Every row gives one point. Any point is a mix of the corners, with weights that add up to 1. It lies inside the corners' shape when no weight is negative. Say inside or outside, and name the corners with a negative weight.

Corners:
(1): [ 0.0  7.8 -2.7]
(2): [-5.2  2.9 -6.5]
(3): [ 8.7 -0.1  7.3]
(4): [2.9 0.2 9.6]
Points:
[2.9 0.2 5.5] -> outside (1)
[-0.2  4.0  2.0] -> outside (3)
[-2.7  2.7 -0.6] -> outside (3)
[ 2.8 -0.5  3.6] -> outside (1)
[-3.8  3.3 -5.0] -> inside
[ 0.2  4.6 -1.5] -> inside

Corners:
(1): [ 6.9 -1.3  2.4  2.4  8.2  2.0]
(2): [-4.1  0.7  6.8  1.7 -1.9  4.5]
(3): [ 3.1 -7.1  2.3  5.2 -0.9  4.2]
(4): [ -2.0  -2.2  -0.2 -11.2  -2.4  -3.8]
(5): [-7.3  0.4 -2.2 -1.6 -8.5 -2.7]
(6): [-14.2  -8.6  -1.3  -5.5   4.4   4.5]
(7): [-3.1  2.3  8.4  5.4 -5.6 -6.7]
Points:
[-3.4 -0.5  4.5 -1.1 -1.7  2.0] -> inside
[-3.9 -0.3  5.0  0.8 -3.2 -3.8] -> inside
[-6.7 -2.5  5.6  0.0 -1.7 -1.4] -> outside (1, 5)
[-2.0 -2.7  1.6 -1.4  0.4  2.2] -> outside (7)
[-1.2 -1.6  1.3 -4.3 -0.7 -1.8] -> inside
[-5.0 -6.3 -3.5 -7.7  1.4  0.8] -> outside (2, 7)
[-3.2 -0.7  5.2  1.3 -1.1  3.4] -> inside
[-5.8 -2.6  2.8 -1.7 -2.5 -0.4] -> outside (1)
[-6.0 -2.8  2.2 -0.2 -4.9 -3.2] -> outside (1, 2)

Corners:
(1): [-5.9 -3.8 -3.5  1.1 -4.6 -9.1 -0.6  5.4 -0.6]
(2): [ 5.5 -1.1 -2.4  3.8  0.2  5.6 -4.4 -0.8  4.9]
(3): [-6.6  1.5 -8.7 -3.2 -5.7 -8.0  1.2  5.7  2.8]
(4): [ 4.1 -7.3 -1.5 -2.2 -4.8 12.7  0.6 -1.1  7.9]
(5): [ 6.4  2.1  3.5  2.0 -4.0  2.8 -6.9 -3.3  5.7]
(6): [-7.2 -3.9 -7.5 -0.8  1.1 -9.3  8.3  1.4  5.7]
(7): [ 1.8  3.4  0.1  0.4  3.5  3.7 -5.0 -4.5  1.2]
(8): [ 6.9  4.4 -0.1  3.8 -6.3  1.9 -2.9 -1.6 -1.0]
(9): [-3.0 -2.7 -6.0 -6.2  2.2 -6.3  4.6  3.5  3.6]
(10): [1.7 2.5 3.3 0.7 5.8 9.0 2.8 0.1 7.4]
Points:
[-2.5  0.5 -2.8 -0.4 -0.5 -3.9 -0.4  1.9  3.6] -> outside (4, 8)
[ 2.6 -1.0 -1.6  0.8 -5.5 -1.1 -2.3 -0.5  4.3] -> outside (7, 10)
[ 0.8 -1.9 -2.1  0.2 -1.1  1.8 -1.6  0.3  4.7] -> outside (8)
[-5.3  0.6 -3.7 -1.2  0.4 -7.3  2.7  4.0  0.6] -> outside (2, 4, 5)
